Rows are points. To make a cloud, some directions were put in groups of two or more. Within a group, all points are equally far from the middle, so they leave a hole (a ring in 2 directions, a hollow ball in 3). The other directions are filled evenly. Then the cloud was stretched, turned, moved and blurred a little. How many holes are there, and how many directions does each take, smallest first?
In the rows, zero is written as 128.

Cloud (20 x 3)
[[102 154  63]
 [124 149 139]
 [146 132 112]
 [108 151  68]
 [144 116 119]
 [147 107  85]
 [ 59 109 131]
 [146 168 159]
 [ 78 106  97]
 [122 101 138]
 [ 51 113 166]
 [163 154 163]
 [161 124 163]
 [147 112 126]
 [149  48 103]
 [159  82 135]
 [ 84  85 157]
 [103  69 146]
 [112 140 177]
 [155 127 137]]
Holes: 0

Cloud (22 x 3)
[[107 101 172]
 [126  92 184]
 [164 146 122]
 [153 119 198]
 [ 92 113 163]
 [149 123 171]
 [ 88 130 134]
 [140 119 193]
 [ 76 160  80]
 [140 140 183]
 [141 132 136]
 [152 162 179]
 [133 162 153]
 [ 80 100 129]
 [141  80 129]
 [ 77 102 159]
 [ 94 152 146]
 [140 120 146]
 [ 73 104 163]
 [ 80 107 177]
 [115  99 179]
 [ 92 157  99]]
Holes: 0

Cloud (31 x 4)
[[141 158  83 161]
 [146 148 155 154]
 [149 154 106 138]
 [ 65 156 102 107]
 [110 157 169 171]
 [141  56 156 148]
 [112 140 134 104]
 [142 133 168 170]
 [ 57  92  89 151]
 [ 99  60 165 154]
 [146 152 108 153]
 [ 58  99 145 109]
 [106  82 136 190]
 [ 93 101  89 169]
 [ 98 130  88 158]
 [122 102 154 164]
 [119 104 189 152]
 [ 87  93  64 143]
 [141  69 136 135]
 [ 75 139  96 172]
 [118 101  75 168]
 [123 115 172 111]
 [159  91 175 128]
 [129 104 117 177]
 [109  98 137 168]
 [152  73 147  86]
 [122 125  82 127]
 [122 154 132 135]
 [126 105 137 107]
 [ 65 116  75 118]
 [120  90 101 174]]
Holes: 0

Cloud (56 x 6)
[[146  92 155  99 168 162]
 [137 177 106 138 137 160]
 [137 196 192 149  86  93]
 [ 76 124 114 144 115  94]
 [140 164  93 152  86 104]
 [107 181 126 147  83 122]
 [134  63  86 114 133 107]
 [147 100 169 167  74 102]
 [187  81 122 163  57  83]
 [120 153 125 149 174  94]
 [133  84  65 123 123 146]
 [119 134  70 169  93 139]
 [116 178 158 114  71  87]
 [142 123 106 120  64 157]
 [178  87  96 146 170 169]
 [ 86 153 147  97 103  95]
 [169 163 124  86  88 105]
 [ 80 101 162 164 129 151]
 [135 163 144  98  64  96]
 [119  95 170 162 131 103]
 [220 114 139 140  97 134]
 [183 121 139 184 116  96]
 [ 73 171 101 138 154 159]
 [169 109 113  98  54  81]
 [105 180 135 103 111 161]
 [145 146 125  70 158 103]
 [141 129 188 162 119 108]
 [106 106 141 181 149 181]
 [ 73 148 112 119 139 119]
 [135 158 155 143 150 172]
 [ 74 130 118 155 102 177]
 [154 189 115 143  83 149]
 [178 173  83 126  97 162]
 [171 141  68 125  82 122]
 [160 176 176 139  97  88]
 [193  89 156 141  86  97]
 [158  61 129 121 146 110]
 [127  80 133 140 156 156]
 [122  98  76 119 123  78]
 [154 124 104 177 172 168]
 [129 147 167 112 163 107]
 [132 158  81 142 138 114]
 [193 169 123 155  95  91]
 [153 137 118 163 165  90]
 [169  75 111 135  90 122]
 [145 156  90 114 128 120]
 [152 141 125 155 160  93]
 [112 166 113 121 131 116]
 [107 168 107 122 146 147]
 [144 159  68 138 159 160]
 [119 189 118 171 109 123]
 [145 122 127  75  72  97]
 [163 161 128 137 123  84]
 [149 127 105 132  54 150]
 [142 141 148 195 134 144]
 [132 140 122  99  65 159]]
Holes: 1 (2)

Cloud (48 x 6)
[[121 120 160 135 153 193]
 [104 148 159 128 165 181]
 [157  66 125 121  98  94]
 [160 103 196 113 123 113]
 [132 130  76 120  82 134]
 [119 128 166 171  95  98]
 [ 89  69 127 144  89 131]
 [126 104  94  67 167 145]
 [ 70  85 135 149 152 101]
 [127 113 189 108  80 110]
 [109  85 147  66 156 144]
 [ 77  69 105 111 105 122]
 [115 130 147  59 164 112]
 [118  84 140 141  71  97]
 [120  69 122  73 168 130]
 [ 69  73 108 109 129 106]
 [171 128  83 104 115 102]
 [124 161 188 156 132 104]
 [113 134 160 132 156 190]
 [114 116 171 162  81 104]
 [ 77 162 107 103 147 103]
 [168 101 105  76 144  90]
 [124 156 147  67 156 100]
 [127 158 139 170 111  98]
 [172 141 117 127 172 124]
 [127 116 169  68 156  94]
 [121 157 108 105 112  70]
 [117 134 160 175  85 119]
 [105  51 118 113 162 125]
 [110 103 165 132  68  97]
 [ 68 134 109  88 135 100]
 [ 83  65 105 109 145  99]
 [116 159 135  74 173 132]
 [149  71 147 120 168  99]
 [119 130 192 151 107  91]
 [138 178 148  89 116  95]
 [119 130 203 134 147  96]
 [133 175 145  85 166 115]
 [124  91 141 134  91  70]
 [ 72 138 114 161 155 133]
 [135 102 110  62 175 119]
 [164  70 145 115 144  93]
 [140  74 167  98 107 161]
 [ 76 136  88 104 105 134]
 [143 122  87 100 114  72]
 [143 130 205 135 136 110]
 [138  76 126 160 110 160]
 [ 68 141 149 161 123 157]]
Holes: 3 (2, 2, 2)
